Each row of a before or after table is a point. The points were changed in one or more steps. Then noise was added and the rows were shuffled. The steps act on columns, c1 being the first. Write out the steps. A step turns or swaps two columns, mirrors them in a line or flattens them onto one, adds a multiple of one to another, or multiplies or shifts one. Angles are multiples of 10 degrees, from the lower column toward the higher: turns from -170 to 170, lines from 10 to 170 but not 90. Use the fewest steps. Two steps may share a column if one is a turn and the other turns, adds or multiplies; they go together, in the order done. Otherwise the lowest column goes first.

Before (13 x 3):
[[ 0.00 -0.39 -0.23]
 [ 0.25 -0.05  0.09]
 [ 1.14  0.20  0.14]
 [-0.26  0.22  0.35]
 [-0.27  0.11  0.08]
 [ 0.21  0.27  0.77]
 [-0.13  0.23  0.57]
 [-0.23 -0.11 -0.07]
 [ 0.25  0.33  0.84]
 [-0.26  0.28 -0.32]
 [-0.26  0.16 -0.12]
 [-0.31  0.29 -0.22]
 [-0.20 -0.17  0.39]]
After:
[[ 0.06  0.21  0.56]
 [ 0.40  0.24  0.74]
 [ 0.21 -0.06  0.08]
 [-0.31 -0.14 -0.06]
 [-0.24 -0.44 -0.25]
 [ 0.48  0.30  0.84]
 [-0.15  0.17 -0.12]
 [-0.11  0.28 -0.21]
 [ 1.26  0.20  0.11]
 [-0.23  0.15  0.09]
 [ 0.01  0.29 -0.31]
 [-0.10  0.19  0.38]
 [-0.30 -0.19  0.35]]
Steps: add 0.7 times c2 to c1

Before, 9 rows:
[[ 0.34  0.19  0.19  0.02]
 [ 0.10 -0.68 -0.26  0.03]
 [-0.66  0.28 -0.28 -0.14]
 [-0.65  0.46  0.39  0.49]
 [ 0.33 -0.04  0.22  0.29]
 [-0.70 -0.26  0.31 -0.32]
 [-0.78 -0.16 -0.42  0.53]
 [ 0.53  0.51 -0.31  0.25]
 [ 0.48  0.19 -0.60  0.46]]
After, 9 rows:
[[ 0.03  0.98 -0.31 -0.09]
 [-0.02  0.38 -0.40  0.60]
 [-0.02  0.72  0.19  0.02]
 [ 0.04  0.61  0.27  0.20]
 [-0.01  1.04  0.37  0.42]
 [-0.01 -0.05 -0.17  0.11]
 [-0.02  0.83 -0.48  0.59]
 [ 0.03  0.28  0.21 -0.39]
 [ 0.03  1.15 -0.29  0.26]]
Steps: multiply c1 by 0; shift c2 by 0.60; turn c3 and c4 by -10 degrees

Before:
[[ 0.41  0.07  0.36  0.13  0.01 -0.51]
 [-0.57 -0.22  0.28 -0.47  0.81 -0.61]
 [ 0.10  0.51  0.24 -0.16  0.08  0.11]
 [ 0.43  0.25 -0.10 -0.31  0.20 -0.05]
 [-0.57 -0.47 -0.18 -0.54 -0.44 -0.05]
 [-0.52  0.01 -0.05 -0.23  0.89 -0.57]
 [ 0.06  0.18  0.18 -0.32 -0.02 -0.47]
 [-0.33 -0.21 -0.11 -0.04 -0.40 -0.56]
 [ 0.49  0.53  0.30 -0.24  0.02 -0.07]
 [ 0.19  0.22  0.24  0.07  0.25 -0.15]
 [-0.51 -0.08 -0.18 -0.34 -0.33 -0.72]]
After (11 x 6):
[[-0.62 -0.41 -0.01  0.56  0.43 -0.53]
 [ 0.20  0.19 -0.19 -0.02  0.12 -0.17]
 [-0.29 -0.43  0.10 -0.03 -0.71 -0.46]
 [ 0.46  0.52 -0.13  0.35 -0.15 -0.26]
 [ 0.46  0.23  0.22  0.23  0.15 -0.16]
 [ 0.04  0.02 -0.03  0.38 -0.32 -0.50]
 [-0.51 -0.23  0.28  0.22 -0.79 -0.66]
 [ 0.39 -0.15 -0.37  0.08 -0.34 -0.49]
 [-0.46 -0.16  0.18  0.17  0.49 -0.46]
 [-0.55 -0.47  0.38  0.34 -0.38  0.20]
 [ 0.13  0.56 -0.12  0.27  0.06 -0.09]]
Steps: turn c2 and c6 by -20 degrees; add 0.7 times c6 to c5; turn c3 and c4 by 150 degrees
